Every row gives one point. The last column is the point's height on a tilted bowl or saddle (a function of degree 2), plus a little noise. Along how many of its main directions does it bend up, bend down or stay straight?

Points (11 x 3):
+0.17	-0.29	+0.00
+0.34	+0.28	-0.56
-0.10	-0.32	+0.15
+0.13	+0.41	-0.54
+0.11	+0.15	-0.22
+0.13	-0.15	-0.02
-0.62	-0.36	+0.05
-0.48	-0.34	+0.13
+0.51	+0.13	-0.60
-0.25	-0.10	+0.12
+0.54	-0.60	-0.45
Directions: 0 up, 2 down, 0 straight

Points (16 x 4):
-0.39	+0.59	+0.26	-0.59
+0.40	-0.51	+0.29	-0.23
-0.29	+0.15	+0.30	-0.02
-0.37	+0.39	+0.35	-0.33
+0.50	-0.16	-0.58	-0.86
-0.60	+0.25	+0.37	-0.62
-0.12	+0.09	+0.51	+0.03
+0.10	-0.13	-0.24	+0.02
+0.20	+0.22	-0.27	-0.08
+0.22	+0.49	+0.44	+0.00
+0.36	+0.28	-0.01	+0.08
-0.18	+0.22	-0.25	-0.16
-0.03	+0.09	+0.87	-0.37
-0.19	-0.49	-0.01	-0.05
-0.18	+0.04	+0.14	+0.18
+0.03	+0.47	+0.16	+0.02
Directions: 0 up, 3 down, 0 straight

Points (18 x 4):
+0.28	-0.02	-0.43	+0.07
-0.28	+0.13	-0.04	+0.08
+0.17	+0.32	+0.14	+0.06
+0.07	+0.40	-0.16	-0.04
-0.05	+0.33	-0.12	-0.03
-0.93	+0.03	-0.18	+0.68
-0.21	-0.30	+0.57	+0.65
+0.12	+0.09	+0.19	+0.08
-0.73	-0.29	+0.02	+0.66
-0.84	-0.17	+0.10	+0.69
+0.71	+0.26	+0.03	+0.25
-0.23	-0.06	-0.13	+0.10
+0.25	-0.09	-0.03	+0.08
+0.07	-0.28	+0.17	+0.26
+0.13	+0.73	-0.30	+0.10
+0.07	-0.35	-0.37	+0.26
+0.12	-0.05	-0.06	+0.04
+0.31	+0.85	-0.30	+0.23
Directions: 3 up, 0 down, 0 straight

Points (23 x 5):
+0.24	+0.03	+0.60	+0.03	+0.04
+0.42	+0.77	-0.22	-0.22	+0.24
-0.02	+0.25	-0.37	+0.00	+0.32
-0.17	-0.15	+0.39	+0.33	+0.15
+0.39	-0.10	+0.22	-0.23	-0.09
+0.34	+0.23	+0.35	+0.00	+0.07
-0.34	+0.16	+0.11	+0.32	+0.34
+0.14	+0.29	+0.72	-0.34	+0.33
-0.25	-0.11	-0.13	-0.43	+0.27
+0.15	-0.57	-0.12	+0.27	+0.36
+0.39	-0.74	-0.06	-0.56	-0.09
-0.27	-0.21	-0.66	-0.13	+0.77
-0.13	+0.04	+0.00	-0.33	+0.17
-0.47	+0.24	+0.03	+0.06	+0.45
-0.29	+0.05	+0.17	+0.63	+0.33
+0.01	+0.03	-0.66	-0.07	+0.59
+0.09	+0.60	-0.25	+0.09	+0.30
+0.06	+0.78	-0.20	-0.28	+0.28
-0.08	+0.13	+0.52	+0.40	+0.18
+0.62	-0.17	+0.44	-0.07	-0.08
+0.41	+0.22	+0.50	+0.09	+0.09
+0.19	-0.56	-0.49	-0.15	+0.53
+0.02	-0.22	-0.23	+0.47	+0.51
Directions: 2 up, 0 down, 2 straight

Points (43 x 7):
+0.41	-0.07	-0.20	-0.29	-0.14	-0.44	-0.03
+0.06	+0.14	+0.15	+0.08	+0.88	+0.36	+0.71
+0.55	+0.93	-0.07	-0.09	+0.63	+0.00	+0.53
-0.45	+0.90	+0.15	+0.16	+0.12	+0.65	+0.76
+0.18	-0.28	+0.28	+0.10	-0.37	-0.18	-0.32
+0.17	-0.92	+0.28	+0.73	-0.28	+0.26	+0.03
+0.57	+0.49	+0.43	-0.30	-0.29	-0.45	-0.41
-0.16	-0.35	-0.20	+0.03	-0.49	+0.02	+0.04
+0.09	-0.71	+0.25	-0.06	+0.61	+0.50	+0.48
+0.00	-0.14	+0.79	+0.47	+0.39	-0.36	+0.35
+0.30	-0.16	-0.29	-0.28	-0.14	+0.87	+0.52
+0.03	-0.16	-0.04	+0.22	-0.14	-0.26	-0.06
-0.18	-0.01	+0.16	-0.56	-0.62	+0.42	+0.17
-0.20	-0.33	+0.23	+0.10	-0.48	+0.40	-0.36
-0.27	+0.32	+0.00	-0.27	-0.63	+0.60	+0.30
-0.30	-0.04	-0.12	+0.35	+0.11	-0.17	+0.16
+0.25	+0.51	-0.01	-0.02	-0.21	-0.29	-0.22
+0.70	-0.10	-0.06	-0.21	+0.15	-0.24	-0.01
+0.08	+0.26	-0.11	+0.42	+0.51	-0.24	+0.49
-0.39	+0.39	+0.22	+0.12	-0.23	+0.14	+0.01
+0.16	+0.59	-0.15	+0.18	+0.25	+0.12	+0.23
-0.21	+0.59	-0.15	-0.14	+0.15	+0.19	+0.31
-0.17	-0.28	+0.10	-0.21	-0.29	+0.03	-0.09
-0.23	+0.05	+0.03	-0.16	+0.19	-0.68	+0.56
-0.05	+0.33	-0.30	+0.12	-0.72	+0.23	+0.07
-0.17	+0.32	-0.14	+0.06	+0.17	-0.10	+0.18
-0.03	+0.08	-0.04	+0.11	+0.27	-0.40	+0.27
+0.23	-0.64	+0.86	+0.50	+0.33	+0.43	+0.19
-0.49	-0.53	+0.47	+0.12	-0.19	+0.29	-0.57
+0.27	-0.09	-0.48	-0.28	-0.38	+0.19	+0.15
+0.27	-0.30	+0.29	+0.32	+0.08	+0.13	-0.07
+0.17	-0.43	+0.32	-0.02	-0.39	-0.14	-0.25
-0.09	-0.03	+0.47	+0.25	+0.21	+0.41	-0.13
-0.31	+0.22	-0.13	+0.08	+0.73	-0.27	+0.69
-0.14	+0.21	-0.37	-0.19	-0.04	-0.08	+0.19
-0.27	+0.40	-0.39	-0.06	+0.00	+0.18	+0.27
+0.33	-0.28	+0.38	+0.11	-0.36	+0.00	-0.42
-0.21	-0.49	+0.30	-0.07	+0.10	+0.33	-0.23
+0.36	+0.01	+0.24	-0.01	-0.26	-0.18	-0.39
-0.50	-0.03	+0.07	+0.44	-0.74	+0.02	-0.11
-0.31	+0.11	+0.26	+0.71	-0.72	-0.10	-0.32
-0.21	+0.17	-0.04	+0.29	-0.07	+0.11	-0.04
-0.07	-0.10	+0.59	-0.23	+0.21	+0.44	-0.14
Directions: 4 up, 1 down, 1 straight
